Each row is a point. Each copy is the shape, with its points in the same order, turned, moved and blurred by noise. Is it also mirrored, or only turned?

Shape:
[[-13, 25, -3],
[14, -12, -19],
[8, 14, -53],
[-38, 27, -10],
[47, 16, -19],
[15, 2, -13],
[-60, -8, 25],
[-16, 37, -16],
[-7, -7, -23]]
Copy 1:
[[8, 1, 26],
[-1, -1, -24],
[37, 2, -14],
[18, -15, 38],
[2, 38, -25],
[-1, 5, -10],
[-25, -49, 49],
[23, 10, 30],
[11, -13, -10]]
Copy 1 is: mirrored
Copy 2:
[[-10, 25, 4],
[15, -14, -5],
[45, 9, 3],
[-9, 33, 25],
[30, -4, -45],
[10, -7, -15],
[-47, -3, 40],
[6, 31, 11],
[14, -12, 14]]
Copy 2 is: mirrored
Copy 3:
[[-5, 24, 17],
[-6, -2, -28],
[-37, 26, -35],
[-25, 18, 32],
[13, 36, -46],
[-4, 10, -19],
[-13, -20, 55],
[-19, 35, 10],
[-22, 0, -10]]
Copy 3 is: only turned

Shape:
[[-13, -36, 15, -35],
[-25, 6, 6, 20],
[-17, 2, -7, -7],
[-4, 14, 11, 14],
[3, -14, -21, 14],
[20, -41, 11, -10],
[1, 18, -4, 16],
[-22, 5, -15, 14],
[22, 2, 14, 13]]
Copy 1:
[[-10, -17, 0, -55],
[-34, 8, -15, 7],
[-9, 11, -17, -15],
[-23, 18, 5, 4],
[5, -8, -11, 7],
[5, -27, 22, -25],
[-11, 19, -2, 15],
[-14, 12, -27, 7],
[-11, 5, 26, 9]]
Copy 1 is: only turned
Copy 2:
[[6, 9, -3, -51],
[29, -8, 0, 15],
[11, 12, -5, 1],
[9, -8, 12, 16],
[-5, -10, -26, 5],
[-17, -22, -7, -39],
[1, -6, 2, 23],
[19, 4, -16, 16],
[-13, -23, 15, 7]]
Copy 2 is: mirrored
Copy 3:
[[9, 3, -7, -60],
[-6, -5, 32, -3],
[-7, 12, 9, -12],
[13, 3, 24, 2],
[2, -9, -10, 6],
[34, -7, -23, -31],
[7, 9, 16, 13],
[-19, 1, 12, 4],
[36, 4, 10, 6]]
Copy 3 is: only turned
Copy 4:
[[38, 10, 34, 22],
[-26, 1, -2, 14],
[6, 5, -1, 4],
[-18, 8, 5, -12],
[4, -24, 1, -8],
[24, -16, 47, -12],
[-19, -1, -5, -12],
[-9, -11, -15, 10],
[-11, -3, 19, -33]]
Copy 4 is: mirrored

Shape:
[[25, 32, -4, -16, 1, 36],
[-20, -12, -16, -5, 11, -10],
[36, -23, 2, 6, 29, -22],
[54, 16, 43, -2, 24, 4],
[-34, 7, 15, -11, 25, -35],
[43, -9, 2, -22, -39, -16],
[-23, -17, -5, -29, -2, 22],
[-17, -3, -40, 5, 41, 8],
[-8, -17, 1, 18, 28, 18],
[-22, -14, 5, -21, -7, 23],
[-9, 21, -7, -29, 42, 35],
[5, -51, 21, 33, 12, 19]]
Copy 1:
[[44, -14, -25, 5, 14, 22],
[-19, -12, -7, -6, 5, -25],
[12, -10, 0, 48, 20, -48],
[52, 20, 3, 53, 22, -7],
[-16, 37, -3, -4, -5, -31],
[53, -30, 28, 3, 0, -33],
[-4, -12, 5, -20, 29, 0],
[-24, -14, -46, 6, 15, -16],
[-24, -11, -9, 33, 19, 2],
[-8, -9, 16, -22, 19, 9],
[10, 16, -37, -10, 40, 14],
[-29, -27, 28, 46, 25, -2]]
Copy 1 is: only turned
Copy 2:
[[-11, 41, 8, -15, -13, -15],
[1, -11, -30, -1, 20, 7],
[44, -7, -14, 25, -12, -2],
[30, 28, 40, 29, -22, -9],
[8, -6, -7, 20, 44, 35],
[32, -17, 18, -39, -28, 3],
[-12, -10, -15, -16, 31, -23],
[-4, 16, -60, 15, 15, -4],
[-10, -7, -23, 32, 5, -15],
[-19, -14, -4, -13, 28, -21],
[-9, 47, -16, 9, 33, -22],
[-3, -43, -7, 41, -13, -32]]
Copy 2 is: mirrored

Shape:
[[27, -7, -38, -10, 16, -2],
[-19, -16, 1, 46, 22, 17],
[44, -5, 35, -19, 12, -24],
[-31, -4, -19, -39, 4, -7],
[4, -15, 9, -12, 16, 10],
[5, -26, -14, -25, -27, 35],
[-16, 33, -15, -22, -42, 29],
[-9, -16, 2, -11, -45, 18],
[33, 8, -15, 30, 15, -25]]
Copy 1:
[[35, 15, -32, 12, 0, -17],
[-27, -14, -19, 19, 48, 5],
[32, 1, 31, -9, -17, 24],
[-15, 2, -5, -6, -11, -56],
[7, -19, 9, 11, 4, -12],
[-2, -44, -28, 12, -28, -21],
[-38, -6, -27, 20, -55, -28],
[-24, -37, -26, -9, -31, -6],
[18, 29, -25, 6, 15, 24]]
Copy 1 is: mirrored
Copy 2:
[[29, 9, -10, 0, 40, -21],
[3, -15, 11, 12, 6, 43],
[29, 7, 29, -13, -21, -49],
[-19, 37, -7, -37, 27, -3],
[19, 10, 11, -24, 3, 1],
[25, 7, -42, -43, 4, 3],
[0, 52, -56, -11, -12, 7],
[-1, 3, -45, -31, -19, 1],
[15, -4, 7, 38, 14, -24]]
Copy 2 is: only turned
Copy 3:
[[44, 6, -17, -15, 22, 13],
[6, -15, 0, 53, 9, 25],
[58, -8, 34, -3, -9, -30],
[-5, 13, -4, -28, -11, 19],
[18, -19, 18, -6, 10, 6],
[-5, -25, -22, -25, 23, -12],
[-32, 28, -17, -10, 21, -28],
[-14, -18, -24, -3, -1, -29],
[60, 23, -5, 30, 3, -1]]
Copy 3 is: mirrored

Shape:
[[26, 8, 36, 43, 20, 24, -27, 17],
[34, -6, 30, 15, 9, -28, 16, 4],
[-20, -29, -17, 16, 33, 30, 7, -36],
[8, 12, 29, 11, 19, 15, -25, 1],
[-2, -22, -15, -14, -19, -8, 27, 20],
[-11, -22, 8, -28, -28, 35, -17, 8],
[-9, -21, 14, 25, 26, -26, -20, 20],
[24, 25, -11, 1, -30, -21, -2, -4],
[-11, 5, 44, 8, 30, 25, 17, 26],
[9, 8, -10, 47, 33, 22, -43, 2],
[35, -11, -6, -8, 24, -36, 15, 6]]
Copy 1:
[[5, -18, 2, -22, 13, 9, -45, 53],
[7, -14, 4, -11, 23, -46, 2, 30],
[15, -50, 16, -9, 8, 34, 5, -29],
[-7, -8, -8, -26, 21, 9, -30, 19],
[-7, -7, 10, -15, -35, -32, 22, -13],
[-33, 2, 22, -51, -23, 4, -13, -19],
[-18, -50, -19, -2, 0, -23, -21, 16],
[10, 27, 9, 1, -2, -41, -24, -12],
[-19, -10, -14, -21, 5, 22, 17, 43],
[22, -35, -10, -4, 2, 22, -59, 14],
[26, -20, -19, -19, 8, -50, 9, -1]]
Copy 1 is: only turned
Copy 2:
[[-13, -38, 57, 22, 5, 30, -3, 4],
[7, 6, 43, 20, 27, 2, 37, -14],
[1, -17, -43, 41, 32, 23, -22, -16],
[-2, -13, 32, 5, 22, 28, -9, 6],
[-7, -3, -17, 5, 24, -37, 32, 7],
[-13, -39, -9, -28, 32, -30, -11, 1],
[-20, 13, 28, 34, 27, -11, -17, 5],
[8, 12, 9, -21, -13, 0, 31, -7],
[-24, -28, 17, 20, 53, 24, 21, 31],
[-2, -15, 16, 39, -17, 34, -34, 6],
[39, 17, 14, 34, 27, -10, 36, 2]]
Copy 2 is: only turned
Copy 3:
[[-6, -6, 58, 50, -9, 8, -4, 36],
[9, -3, 32, -5, -44, 6, 7, 33],
[-47, -19, 24, 0, 20, 21, 40, -18],
[-12, -5, 39, 23, 5, -4, -11, 32],
[34, 5, -21, 0, -4, 12, 18, 4],
[26, -2, 7, 11, 49, 35, -9, 9],
[7, -32, 26, 17, -10, -27, 35, 26],
[11, -4, -6, 1, -30, 5, -41, 9],
[-1, 38, 42, 18, 9, 3, 29, 30],
[-35, -30, 31, 60, -3, -2, 5, 18],
[-8, -13, -3, -24, -39, 3, 13, 39]]
Copy 3 is: mirrored
Copy 4:
[[27, 15, 42, 24, 0, 27, -27, 29],
[28, -22, 18, 26, -7, 18, 31, 17],
[14, 14, 9, 16, 3, -49, -22, -35],
[18, 17, 27, -6, -1, 24, -10, 13],
[-29, -17, -10, 14, 1, -16, 28, 13],
[-42, 2, 33, -29, -1, -14, 3, 3],
[8, -18, 6, 23, 30, 23, -12, -2],
[-4, -25, -14, -5, -43, 17, 14, 14],
[8, 42, 24, 22, 25, 12, 21, 19],
[28, 9, 9, 14, -2, 7, -59, 17],
[31, -40, -15, 9, 2, -5, 30, 15]]
Copy 4 is: mirrored

Shape:
[[11, 5, 4, 13, 21, -5, -22, 0, 13],
[9, -6, -12, 17, 16, -13, 4, -7, 16],
[9, -9, -14, -43, 21, -11, -4, 22, 13],
[-2, -1, -3, 14, 0, -4, 4, 4, 14],
[30, 9, -2, 19, -22, -3, -7, 12, 13],
[4, 11, -13, -1, 0, 32, -6, -53, 12],
[4, 18, -8, 17, -9, -14, -9, 18, 1],
[-2, -28, 3, -15, -26, -13, -16, 0, -13],
[1, 19, 7, 18, -41, 42, -6, 19, 10],
[1, 9, 3, 10, 19, 19, 1, 15, 6],
[6, -60, -5, 20, 18, 4, -9, 5, -29],
[4, 11, 2, -9, 14, 1, 3, 13, -15],
[11, 14, 14, -19, 14, -7, 8, 17, 12]]
Copy 1:
[[-5, 15, 27, 0, 11, -8, -16, 9, 4],
[-11, 29, 12, 5, 11, 6, 2, -3, 0],
[-28, -13, 30, -37, 11, 23, 6, 2, -3],
[-4, 14, 12, 7, 0, 1, 11, 3, 10],
[25, 14, 23, 9, -9, 4, 12, 19, -12],
[32, 3, -16, -7, 16, -1, -24, -35, 15],
[1, 13, 8, 1, -6, -7, 13, 32, -4],
[-16, -11, 9, -5, -43, 6, -2, -6, -13],
[43, -19, 5, 18, -20, 3, 14, 25, 28],
[-3, -6, 16, 12, 20, 5, -2, 17, 19],
[-41, 7, 9, 36, -21, 35, -32, 0, -9],
[-17, -17, 5, 0, 14, 1, 1, 17, -6],
[-9, -17, 31, -9, 20, -4, 18, 7, -2]]
Copy 1 is: mirrored
Copy 2:
[[7, 12, 4, 11, 16, -1, -34, 8, -5],
[14, -4, -13, 14, 3, 8, -26, 13, 8],
[-16, 6, -8, -26, 33, 10, 4, 28, 7],
[11, -3, 5, 21, 6, 14, -11, 9, 2],
[39, -7, 11, 17, 20, -7, -2, -2, -9],
[11, 25, -12, 0, -21, 19, -17, -43, 6],
[11, -9, 2, 31, 25, 1, -1, 6, -17],
[-13, -31, 25, -11, -3, -6, 4, 0, -4],
[34, 6, 38, 26, 13, 31, 16, -23, -22],
[9, 21, 7, 15, 9, 27, -13, 16, -17],
[0, -37, 9, -19, -24, 19, -36, 30, -29],
[-7, 13, -3, 5, 6, 5, 4, 19, -23],
[3, 25, 5, 4, 19, 1, 8, 29, 2]]
Copy 2 is: mirrored
Copy 3:
[[0, -2, 12, 26, 23, 8, -8, -29, -3],
[0, -8, 6, 29, 14, -15, 10, -29, 10],
[14, -9, 24, -30, 27, 0, 7, -17, -3],
[-3, -9, 8, 23, 7, -3, 6, -11, 15],
[25, 0, -3, 27, -7, 6, -14, -13, 22],
[-33, 13, -41, 1, 2, -5, 6, -45, -8],
[10, 5, 6, 25, 12, -2, -11, 6, 23],
[5, -20, 3, 1, -2, -26, -23, 8, -17],
[-4, -8, -34, 22, -24, 34, -5, 12, 16],
[-7, 1, 9, 19, 5, 22, 20, -9, -4],
[15, -22, 8, 38, 6, -26, 21, -1, -52],
[-2, 18, 22, 3, 7, 2, 10, 0, -3],
[-1, 3, 32, -8, 5, 12, 4, -15, 13]]
Copy 3 is: only turned

Shape:
[[4, 3, -23, -3, -1, -10, -4, -19, -5],
[7, 6, 3, -11, 1, -8, 12, -2, -13],
[5, 1, -7, 3, -2, 10, 7, 12, -17],
[-28, -8, 4, 12, 1, 9, -5, 12, 10],
[-11, -13, -24, 17, -3, 6, 11, 3, -6],
[-3, -6, -3, 0, 9, -20, 2, 8, -4],
[-2, -9, -4, -10, 0, -16, 10, -2, -16],
[1, 8, -1, 7, 1, 4, 0, -7, -10],
[10, -8, 9, 1, -3, 2, 6, 10, -6],
[8, 3, 7, 5, 8, -14, 8, 10, -16],
[1, -7, -4, -1, -4, 10, -18, -60, 1],
[5, -4, -16, 3, -4, 5, -12, 12, 1],
[-9, 5, 3, -9, -6, -26, 9, 6, -2],
[-7, -6, 2, -5, 17, 10, 11, -12, 0],
[-8, -2, 2, -9, 4, -11, -2, 4, -19]]
Copy 1:
[[-8, 18, -12, 11, -11, -15, 1, -3, -2],
[5, 3, -16, -8, -7, -1, 6, 15, -2],
[-4, 2, -25, -9, 3, 13, -1, -1, 6],
[-25, -14, 12, -10, 4, 15, -9, -8, 12],
[-17, 1, -14, 18, 8, 12, -12, -4, 12],
[-1, 9, 2, -6, 7, -4, -5, 14, 9],
[1, 0, -13, 0, 1, -10, -8, 17, -1],
[-9, 6, -12, -4, -2, 6, 8, -4, -7],
[10, -4, -10, -11, 2, 12, -3, 0, 2],
[6, 10, -10, -12, 10, 7, 4, 16, -2],
[-9, -3, 2, 21, -19, -27, 12, -32, -30],
[-5, 12, -11, -9, -3, 4, -11, -15, 15],
[-4, 5, 3, -8, -11, -1, -8, 26, 2],
[-7, -16, -5, 4, 1, -5, 16, -2, 7],
[-7, 1, -10, -15, 4, -9, -5, 13, -2]]
Copy 1 is: only turned
Copy 2:
[[0, 18, -8, 12, 7, -1, 0, -17, -16],
[6, 15, 4, 3, -6, -8, 15, 9, -10],
[8, 10, -1, -1, -12, 16, 2, 12, -6],
[-17, -18, 7, -10, -3, 8, -17, 4, 3],
[-15, 7, -7, -4, -19, 21, -7, -9, -9],
[-8, 12, 12, 10, -11, -11, -5, 1, -1],
[-2, 13, 12, 7, -15, -9, 7, -1, -18],
[5, 6, 2, 4, 5, 10, 9, 1, -2],
[6, -3, 1, 7, -17, 1, 6, 11, 0],
[1, 16, 14, 11, -12, -3, 12, 11, 5],
[12, -15, -11, 12, 25, 2, 16, -45, -18],
[5, 3, -11, 12, -6, 9, -19, 3, -2],
[-13, 10, 8, 6, -2, -21, 2, 13, -13],
[7, 1, 4, -17, -5, -3, 5, -14, 1],
[2, 9, 21, 7, -6, -4, 2, 5, -15]]
Copy 2 is: mirrored

Shape:
[[-8, -14, 10, -13, -15, 10, 1, -26, -22, -4, -8],
[-19, -35, 3, 5, 10, 21, -1, -21, -21, 1, 0],
[-23, -14, 15, 4, 12, -13, -15, 29, 27, 26, 10],
[13, 12, 35, 5, -7, -9, -9, -30, -15, -9, 20],
[-18, -11, 14, 12, 10, 11, -11, 38, 26, 14, 4],
[-10, 15, 3, -3, -28, 11, -35, -20, 20, -33, 2],
[-25, 2, -10, -21, 7, -8, -16, -8, 16, -49, -19],
[-26, 9, -1, 33, -1, 7, 16, -18, -22, 7, 0],
[-12, -1, -28, -5, -17, -9, 11, 5, 18, -35, 20],
[-23, -8, -6, 10, 35, 14, -33, -9, 5, 35, 19],
[3, -11, 3, 21, -9, 29, 1, -8, -7, -15, -3],
[-1, 2, -4, 15, 2, 1, -4, -25, -10, -20, -8],
[6, 4, -7, -15, 48, 1, -49, 20, 50, 30, -6],
[-16, -3, -13, -6, -3, 11, -7, 5, -29, -7, 0],
[-19, 4, -10, -24, -26, 0, 24, -19, 10, -23, -10],
[-11, 25, -12, 6, 6, 0, -28, 10, 7, 8, 13],
[4, -30, -17, 29, -20, 8, -40, -29, -23, -3, -22]]
Copy 1:
[[-1, 5, 24, 13, 4, 21, -24, -12, 2, 14, 16],
[8, 16, 14, 1, 22, 1, -34, -20, -13, 4, 10],
[-11, 16, -15, -35, 6, -12, 21, -12, 5, -17, 15],
[36, 29, 20, 12, -12, 14, 4, 1, 26, 22, 1],
[-7, 2, -22, -35, 8, 6, 12, 0, 6, -26, 11],
[-21, 35, 19, -3, -13, 41, -8, -5, 40, -5, -17],
[-31, 8, 28, -7, -3, 22, -5, -5, 6, -9, -45],
[6, 15, -19, 20, 28, 15, -8, -20, 3, 31, 0],
[-9, 5, -5, 18, -17, 30, 0, -31, 10, -33, -30],
[-7, 47, -12, -12, 21, -39, -5, 1, 6, -7, 6],
[12, 2, -2, 0, 7, 28, -33, -3, 20, 1, -5],
[0, 7, 5, 9, 3, 13, -21, -8, 10, 18, -19],
[-32, 23, -5, -41, -3, -51, 14, 29, 28, -34, -5],
[-9, 17, -3, 20, 0, 16, -24, 1, -17, -3, 6],
[-26, -8, 23, 31, 2, 35, 5, -23, 17, -9, -11],
[-18, 30, -24, 9, -6, 2, 9, 12, 20, -7, -9],
[-13, 14, -3, -10, -15, 5, -60, -14, 8, 38, -3]]
Copy 1 is: mirrored
Copy 2:
[[-20, -5, -34, -20, -12, -7, 8, -8, 0, 9, -12],
[-8, 8, -49, -10, 5, -31, 12, 2, -4, 13, -15],
[9, 4, 2, 11, 7, -10, 16, 45, 6, 17, 25],
[-17, -5, -13, -9, -22, -24, -40, -17, 1, 20, 8],
[23, 20, -7, 12, -1, -7, 18, 27, 3, 5, 16],
[-11, 0, -24, -4, -25, 31, -6, -15, 32, 27, 23],
[-39, 15, -22, 19, 1, 7, 13, -14, 57, 2, 13],
[0, 19, -24, 21, 6, -3, -4, -20, -20, 22, -25],
[-15, -14, -23, 33, 15, 17, 7, -19, 21, -11, 27],
[19, 24, -26, -15, 37, -16, -10, 23, 8, 37, 9],
[19, 6, -38, 1, -17, 2, 2, -18, 8, 0, -9],
[-6, 0, -29, 10, 1, -3, -11, -23, 22, 16, -16],
[34, 16, 20, -28, 29, 2, 7, 36, 54, 15, 21],
[-14, 22, -31, -5, 6, 6, -5, 6, -7, -11, -9],
[-36, -20, -16, 1, -5, 13, 28, -26, 9, 9, 6],
[3, 17, -4, 3, 13, 20, -14, 14, 10, 14, 20],
[2, -8, -57, -1, -17, 10, -15, 11, 22, 28, -43]]
Copy 2 is: mirrored
Copy 3:
[[-13, -9, 1, -22, -7, -10, 0, -27, -13, 2, -19],
[-14, -21, 19, 5, -17, -17, -10, -19, -38, 4, -22],
[-8, 7, 13, 46, -16, 12, -11, 14, 12, 10, 2],
[-8, 20, 6, -12, 2, 15, 10, -43, -16, -24, 8],
[-6, 4, 15, 34, -18, 20, -21, 26, 3, -2, -8],
[-47, 1, 1, -30, -7, -4, -15, -2, 10, -35, 12],
[-16, 5, 7, -16, -9, -51, -21, 1, 22, -29, -3],
[-23, -2, 33, -1, 6, -2, 25, -7, -22, -9, -36],
[-5, -19, 11, -13, 0, -26, 12, 25, 8, -29, 18],
[-40, 17, 16, 40, -16, -5, -9, 2, -40, 17, 5],
[-16, -18, 14, -19, 2, 7, -11, 0, -24, -27, -25],
[-20, 2, 14, -11, 12, -18, -5, -16, -15, -22, -14],
[-22, 39, -25, 53, 2, -9, -43, 28, -8, 12, 17],
[-6, 2, 26, -20, -4, -13, -2, 7, -18, 13, -12],
[-7, -10, -11, -26, -14, -29, 18, 5, 21, -18, -19],
[-31, 27, 18, 5, 4, -1, 4, 21, -5, 1, 13],
[-48, -30, 23, -18, 26, -5, -30, -26, -25, 9, -14]]
Copy 3 is: mirrored
